Each row is a point. Each copy is the shape, with its points in the same order, turned, moved and blurred by noise. Is it also mirrored, or only turned?

Shape (8 x 3)
[[-60 -89  20]
 [ 53  15 -30]
 [ 36  25 -46]
 [ 39  14 -37]
 [ 11  36  10]
 [  9  15 -48]
 [-59  55  39]
 [-10  -2 -16]]
Copy 1 (8 x 3)
[[  24 -113   -3]
 [  16   42  -23]
 [  -9   46  -27]
 [   4   39  -26]
 [   0   26   39]
 [ -20   16  -27]
 [ -40  -14   82]
 [  -8  -13    1]]
Copy 1 is: only turned
Copy 2 (8 x 3)
[[-78 -60  72]
 [ 47   1  -2]
 [ 43  -6 -18]
 [ 40  -9 -11]
 [  2  37   3]
 [ 17 -11 -29]
 [-78  67  -1]
 [ -7 -12  -6]]
Copy 2 is: only turned
Copy 3 (8 x 3)
[[  11 -112   21]
 [  -9   33  -56]
 [ -32   21  -61]
 [  -8   32  -65]
 [ -41   33    2]
 [ -35    2  -51]
 [ -86  -28   42]
 [ -24  -22  -30]]
Copy 3 is: only turned
Copy 4 (8 x 3)
[[-43 -34  91]
 [ 34  46 -30]
 [  5  50 -41]
 [ 15  46 -35]
 [ 25  -9 -40]
 [-16  38 -31]
 [-12 -73 -40]
 [-12   7  -5]]
Copy 4 is: mirrored

Shape (12 x 6)
[[  -3  -53    9  -28   -2  -62]
 [  12  -16  -26  -32   15   54]
 [ -32   32  -18  -55  -12   27]
 [ -44   31  -21  -16    5    8]
 [  35   13  -31  -48    7  -72]
 [   7   25  -30  -25   14   -1]
 [   2   24  -34  -41  -14   39]
 [ -20  -88  -38   77 -113   44]
 [ -29   -6  -28   26  -26   52]
 [ -32   30   -8  114   19  -32]
 [  -6  -36    2   -8  -53   48]
 [   6   17   25   45  -47  -37]]
Copy 1 (12 x 6)
[[-48 -66  48  14  -8 -35]
 [ -2 -20 -13 -14  21  49]
 [-66   9 -22 -35  31  17]
 [-55  12 -22  -3  49 -14]
 [-24 -52  13 -57   4 -70]
 [-19  -8 -12 -29  31 -19]
 [-34   4 -35 -40  13  20]
 [-29 -10 -65 120 -89  28]
 [-25  21 -46  39   9  25]
 [  2  47 -15  85  47 -88]
 [-37   0  -9  27 -34  49]
 [-30  38  17  33 -31 -65]]
Copy 1 is: only turned
Copy 2 (12 x 6)
[[ -37  -76   11  -11   15  -29]
 [  23  -38  -24  -61    9   35]
 [ -28   13    4  -56  -19   37]
 [ -31   20  -14  -19   -4   30]
 [ -43   -2   -8  -58  -19  -84]
 [  -6    8  -22  -48   -9  -12]
 [  26   15  -14  -59  -35   35]
 [  41  -94  -20   74 -100   48]
 [  33  -13  -36    8  -27   59]
 [  16   27  -38   91   29  -35]
 [  34  -55   17   -6  -46   43]
 [  16   -1   27   43  -23  -24]]
Copy 2 is: only turned
Copy 3 (12 x 6)
[[  24   -3   30    5  -93   27]
 [  11    5  -68   -7  -12   31]
 [ -14   43  -42  -48  -11  -15]
 [ -28   31  -25   -3  -11  -28]
 [  45   76   27   14  -49   21]
 [  13   49  -16    5   -6    9]
 [  24   39  -52  -33   -6    3]
 [  77 -106  -79   -8  -58  -79]
 [  15  -27  -64   -5    0  -42]
 [   2  -37   31   85   25  -74]
 [  37  -35  -50  -44  -32   -1]
 [  47  -23   46   -4   -3  -41]]
Copy 3 is: mirrored
Copy 4 (12 x 6)
[[ 28 -12  23 -31 -28 -48]
 [ 12   3 -33  -9  50  31]
 [-22  55 -36 -41  17  28]
 [-47  32 -30 -18  -3  11]
 [ 34  56  -4   9 -10 -68]
 [-12  35 -24   8  16  -6]
 [ -1  46 -43 -11  30  34]
 [ 61 -69 -54  -7 -90 105]
 [-15 -12 -45  -1 -12  69]
 [-77 -19   5  78 -72  21]
 [ 33  -7 -16 -31  -6  68]
 [  2  21  35  26 -70  29]]
Copy 4 is: only turned

Shape (15 x 9)
[[ -7 -11  -2 -31  21 -76 -87 -57  42]
 [ -9  50 -34  18 -38 -26  27  63 -41]
 [-48  47  23   4 -47 -17 -18   4  69]
 [-10 -17  17  -9  18 -16 -59 -13 -18]
 [  9  17 -45 -13  39  14   9 -60  20]
 [-31  42  14  29 -23 -37  44 -36  38]
 [-12  46 -12  53  -6 -26  33  -1  68]
 [ 21 -30 -25 -41  44  21 -18  11  -4]
 [ 10  32  10  51 -19  -1  -4  31  13]
 [-43 -60 -20  -7  13 -48 -55  -8  42]
 [ 45 -39 -10 -79 -11 -30 -11 -11  -7]
 [ 47  41 -21  62 -52  -7  33  58  -4]
 [ 11  50   8   1 -27 -30  27  35  31]
 [ 40  15 -42 -66  79 -15  -4  -9   9]
 [-18  63  43  63 -11 -42  73  23  43]]
Copy 1 (15 x 9)
[[  44    3  -73   20  -29  -75  -51   17   56]
 [ -12   -2   49 -105   -9  -16   29    3    3]
 [ -20   -8  -19  -54  -36   25  -60   53   51]
 [  22    5  -31    3    8  -32  -37  -16  -10]
 [ -10   12  -79   -8   14   -2   45   -7   50]
 [ -62   -5   -1  -31  -25    7   -9    9   83]
 [ -25  -25    0  -53   10   20   -2   28  100]
 [  39   10  -40    7   31   -8   38   15  -23]
 [   8  -20   24  -59   12   28  -15  -11   38]
 [  16  -53  -47   15    9  -60  -36   51   15]
 [  45    9  -17   32  -51  -35   44   19  -14]
 [  19  -36   67  -87   -8   37   33  -17   43]
 [   1   14   33  -55  -22   17    8   35   51]
 [  45   59  -50    1   28  -34   64   22   27]
 [ -60    7   68  -49    9   30  -13   21  102]]
Copy 1 is: mirrored
Copy 2 (15 x 9)
[[-53   4 -17  16  35 -27 -38 -66 121]
 [ 22  12 -31   5 -37 -63   1  11 -56]
 [ 21 -12  38 -20 -66 -17 -11 -53  39]
 [-38  -2 -17  24  21   3 -31  11  49]
 [ 18  -9  10  21  76 -14  33 -54   6]
 [  3  -5  41   2 -22 -49  61 -51  19]
 [ 37  28  35  20 -46 -42  50 -45  24]
 [ 24  -4 -36   4  76  10  -3  25  25]
 [ 15  40  16  26 -41  -1   4  -1  -8]
 [ -1 -31 -53  32   1   0   4 -19  98]
 [-16   4 -70 -55  66   4   3 -15  35]
 [ 32  72 -13  10 -58 -30  18   1 -54]
 [ 39  35  15 -23 -28 -48  14 -16  -3]
 [ 42  15 -18 -14 103 -37 -12  -7  25]
 [ 36  36  68   0 -70 -70  61   8  11]]
Copy 2 is: mirrored
Copy 3 (15 x 9)
[[ -12  -24   34  -76   66  -26    2 -101   34]
 [ -47   26  -20   35   -1  -15  -48   41   11]
 [ -48   14   49    8  -47  -12  -16  -77   26]
 [  21  -36   21  -51   30   10  -20  -38   -2]
 [ -14   19  -26  -26   40   69   29  -55   36]
 [ -48   13   41   55   14   20   13  -60   12]
 [ -52   70   52   26    4   27    8  -45   17]
 [  18   -7  -12  -69   17   33   21    9   34]
 [  -2   47   36   16  -12   15  -39  -10    2]
 [ -22   -6   37  -85   27  -29   34  -51  -19]
 [  35  -32  -22  -32   33  -34   44  -13   59]
 [   3   89    9   51   -7  -11  -39   28   19]
 [ -31   30   38   28  -12   -7  -12   -4   57]
 [ -12   -4  -17  -64   57   50   25    2   92]
 [ -57   40   91   80   -6   30  -14   -5   15]]
Copy 3 is: mirrored
Copy 4 (15 x 9)
[[  98    7  -79   15   -7  -20  -47   19  -64]
 [ -22  100   39    2  -31  -23   44   31  -47]
 [  98   61   14   52   -8  -26   33   23    6]
 [  29   25  -34   24   25   20  -24    5  -56]
 [  10   18  -50   -3  -27  -40  -17  -48   11]
 [  60   38   12   12    8  -78   52  -15   -8]
 [  41   44   27   32  -13  -95   13   14   16]
 [ -17   13  -37  -13  -11   30  -36   11    0]
 [  16   56   53   37    1  -31   -4   14  -19]
 [  46  -17  -67   46   -3  -11   -4   60  -38]
 [  35   -6  -25  -61  -33   37  -12   13  -42]
 [ -16   64   99   13  -40  -44    7   19  -30]
 [  44   69   43  -14  -15  -38   17   28   -4]
 [   1   43  -65  -61  -22  -13  -56    3    8]
 [  42   66   67    5   40 -100   45   20   10]]
Copy 4 is: mirrored

Shape (16 x 12)
[[ -22   10  -20  -38   -2   26   19  -17    6  -25   14    7]
 [   8   -6  -18  -37  -30  -11   53  -14    8  -24    6  -13]
 [   3    9    0  -22  -11   23  -16   -6   29   29   -1  -31]
 [ -13   29  -28  -25  -33   14   55   12   30   54   21   -4]
 [   6   19   -4   -5  -32    7  -71  -16   29   23   12   25]
 [ -19    6  -10   53   24    6   -2   27   27  -18    9   15]
 [ -16   -2    3   16  -36   21   39   63   21   -5    9  -15]
 [   6  -12   35  117    6   18   -5    2   23  -24    3   -7]
 [   1   23   37  -35   61   26  -19  -11   13  -30   15   21]
 [   0   31   -8  -25  -42  -35   44   42   13   -6   10  -10]
 [ -33   39  -11   -4  -30   18   39   -5    9  -21  -20  -14]
 [ -40    1  -22    3  -36   13   37   43  -79    7    0   19]
 [  14   10  -22  -26  -13   26   33   -4    8  -12  -41   17]
 [ -35   14  -11  -30   17   -6   48   -8 -121  -16  -27   14]
 [ -29    4   18  -22  -43   -2   17    3   24   36    5   22]
 [ -27   -8  -18  -20    1   -2   32    8   30  -12  -23  -17]]
Copy 1 (16 x 12)
[[ -4  -8  -5 -19  17  29  51  31  12 -15  19  -5]
 [  8 -28 -10 -34  -1  28  27  44  24  27  43   1]
 [ 27   7  23 -20  -4  19   3 -10  18   2   7 -43]
 [ 25   0  16 -64 -37   7  28  52   1   7 -11 -46]
 [  1  56  12   2 -27  11  -2 -11  56 -37   3 -27]
 [ 16 -43 -14   4   0 -21 -15  13   9 -53 -17   1]
 [ 32 -46 -35  -7 -23  17 -19  57  -4 -15  -2 -50]
 [ 35 -67  10  50 -29 -39 -41  -4  13 -60  30   8]
 [  8  16  18  -6  55  37  10  -3 -16 -67  30  16]
 [ 26  -6 -23 -52   2  -1 -16  77  26  17  18 -28]
 [ 33 -23  13   3  13  12  26  62  18  14  -6 -11]
 [-16   2 -42  28 -27 -14  14  77 -46  27  -9  -6]
 [ 34  -8   1 -15  -5  49  22  32   9  17  -5  24]
 [-32  15 -16  26  31 -14  33  64 -75  54  10  55]
 [-13   0  33 -20 -31  22  -7  61  10  -4  -4 -35]
 [  5 -46   5 -24  15  29   4  25  16  16  -9  -5]]
Copy 1 is: mirrored
Copy 2 (16 x 12)
[[ 29  14 -14 -40  29  16  19  16  -4  -9 -14 -17]
 [ 48 -16  -6  -7 -14   4  46  30 -22   6 -19 -15]
 [-13 -28  -7   1  38  20 -21  44   4   8 -28 -22]
 [ 40 -18 -31  13  24  18  20  74  26  46 -12   6]
 [ -8 -27 -29   2  35  43 -69 -14   7   1  -8  -7]
 [ -8  15   3  29  60 -15  19 -27  25 -10 -16  15]
 [  1 -19  15  28  35   8  47  45  17  -7 -10  52]
 [-64  22  31  76  53  11  37 -35  10 -15   9  -8]
 [ 11  22  54 -54  48  -4 -26  -6   5 -10  -8 -42]
 [ 48 -28  -9  19  -5 -17  10  56  -1  -3  -1  32]
 [ 18  29 -20   4   8  12  26  53  13 -26 -16  -2]
 [ -6  42 -39 -14  10 -18  28  29 -22  38  -6  74]
 [ 31  27   9  -3   8  39  10  30 -22   3 -56  -1]
 [ -4  91 -26 -51 -29 -52  28  35 -51  36 -23  24]
 [ 12 -16  -3  -6 -10  27  -3  31  39  31  -4  13]
 [ 18 -12  -2  -5  12  -1  33  29  19  -9 -53  -7]]
Copy 2 is: only turned
Copy 3 (16 x 12)
[[ 14 -17  -6 -18 -15   1  25  12  21 -30  29 -41]
 [ 25 -33  -6 -33   0   1  39  31  -6 -59 -16 -29]
 [ 47  -6  -8  14  24  -3  31 -16   4   7  -7 -46]
 [ 26 -64  19  -4  -2   4  40  33  -1  21 -26 -68]
 [ 68 -13 -46   9 -12 -38 -10 -31  18  30   0 -27]
 [ -2  -4 -27  39 -22  27  -1  22  33  10  -9  15]
 [ 39 -35  15  22  -2  37  38  50 -12   8  -4  12]
 [ -7 -14 -49  53 -13  55  10 -35   6   8 -30  66]
 [ 13  10  10   3  19  10 -32 -26  66 -31  29 -21]
 [ 48 -46  22  13  -9  -9   8  58 -15 -33 -28 -22]
 [ 17 -26  22  15 -41   6  46   7  -8 -30   4 -26]
 [-16 -20  23 -21 -28  -8   3  55 -65  18  34   3]
 [ 26   8  22 -38 -32   7  32   5   7 -18 -19 -26]
 [-64  13  44 -42 -21 -30 -18  24 -62 -44  39 -18]
 [ 32 -56  14  -4   6 -36  30  11  11  19  -7 -12]
 [ 13   3   6   7  -3  -5  54  35  21 -26 -13 -20]]
Copy 3 is: mirrored
